Every row gives one point. To make a cloud, some directions were put in groups of two or more. Within a group, all points are equally far from the middle, so they leave a hole (a ring in 2 directions, a hollow ball in 3). The other directions are filled evenly. Then the cloud was stretched, turned, moved and blurred a little. How many holes are there, and how many directions does each take, smallest first?
(in the rows, 128 means zero)

Cloud, 21 rows:
[[123 136 126]
 [ 73 126 118]
 [169 140  77]
 [119 196 129]
 [169 133 102]
 [172 127 167]
 [191 131 166]
 [148 101  99]
 [131 147 114]
 [135 184 119]
 [116 177 143]
 [123 187 118]
 [106 177  98]
 [139 199 177]
 [ 83 120 132]
 [166 142  90]
 [ 76 107 108]
 [149 136 150]
 [148 187 157]
 [123 201 153]
 [119  75 133]]
Holes: 0

Cloud (22 x 3):
[[ 98 149  91]
 [175 152 101]
 [168 172 156]
 [ 97 132  85]
 [163 175 124]
 [187 116 131]
 [161 114  73]
 [186 120 146]
 [179 145  99]
 [ 88 138 145]
 [187 144 123]
 [118 121 176]
 [183 132 162]
 [153 112 174]
 [148 156  82]
 [ 99 137  83]
 [152 117 178]
 [131  86  94]
 [ 93 162 135]
 [189 125 137]
 [191 127 127]
 [114 140  72]]
Holes: 1 (3)

Cloud (29 x 4):
[[166 134 107 162]
 [138 173 136 105]
 [113 192 141 143]
 [ 73 111 152 119]
 [178 158  97 124]
 [157 142 161 116]
 [110 183 112 179]
 [165 168 141 133]
 [107 145  75  99]
 [137 149  75  78]
 [147  78 108  78]
 [127 145  66 130]
 [104 155 109 180]
 [ 76 129 117 132]
 [ 76 142 130 158]
 [163  88 124  87]
 [129 131 188 125]
 [ 99 134  92 148]
 [137 118 194 142]
 [112  79 130  71]
 [156 137  66 119]
 [ 82  79 165 132]
 [167 152 148 125]
 [107 103 202 143]
 [153 167 145 186]
 [120 131 173 199]
 [126 141 117 190]
 [103 156 112 182]
 [125 118  70  86]]
Holes: 1 (4)

Cloud:
[[105 106 106  89]
 [113  62 111 167]
 [121  91  93 136]
 [ 80 136  98 135]
 [ 97  64 121 123]
 [ 85  77 106 173]
 [108 134 135 168]
 [148  74 131 106]
 [151 102 107 120]
 [142  99 159 151]
 [135 125 112 180]
 [143  67  84 117]
 [140  72 144 106]
 [121  99 136 110]
 [132 152  91 160]
 [ 87  76 135 170]
 [121  55 168 189]
 [108  62 169 156]
 [169  86 130 143]
 [143 104 108 147]
 [172 100 130 162]
 [155  99 171 120]
 [104 100 177 175]
 [ 95  82 145 162]
 [ 97  43  96 104]
 [119  75 177 169]
 [ 93 101 116 112]
 [130  86 109 156]
 [167  65 102 169]
 [121  94 113 100]]
Holes: 0

Cloud:
[[145 101  96 156 127  75]
 [ 88 144 107 181 129  71]
 [107 163 113  84 103 138]
 [141  97 116 123 162  67]
 [110 104 102 209 158  88]
 [ 95 101 101 133  94 106]
 [129 100 119  97  67 154]
 [137 118 127 123  66 174]
 [158  66 162  94 115 142]
 [ 85 126 112  99 154 114]
 [155 125  99 128  69  42]
 [138 102 121 202 127  98]
 [144  61 128  88 106  86]
 [ 78 131 135 133 121 146]
 [116 152 121 185 145 195]
 [ 76 161 113 135 170 183]
 [155 140  91 142 106 180]
 [ 70 142  89 162 110 132]
 [138 164  93 103  69 167]
 [174  61 129 113  77 115]
 [129 113 112  79 101 168]
 [ 93  96 111 119 172 100]
 [113  86 111 127 145 176]
 [148  84 166 159 160 112]
 [140  63 170 140 115 144]
 [105 179 125 170  95  99]
 [150 164 114  89  81 151]
 [115 101 118 104 101  56]
 [111 131 110 111  94  51]
 [ 77 146 150 135 147  77]
 [138 146  73 155  87  64]
 [122  69  84 157 130 130]
 [184 113 129 115  92 108]
 [151 108 138 174 135 141]
 [103 179 107 108 109 126]
 [169  58 145  73 109  61]
 [ 97  78 143 159 131  80]
 [118 172 151 147  98 136]
 [111 105 138 160 188  70]
 [ 95  87 174 133 154 167]
 [ 89 141 124 104 138 159]
 [161 131 114 153  84  79]
 [151 149 123 118  65 161]
 [119 176 110 134 112  90]
 [ 71 143 125 133 164  98]
 [132 163  93 191 126 142]
 [115  68 136 154 157 162]
 [158  82 139 154 132 100]
 [146 109 101  74  75 166]]
Holes: 1 (3)
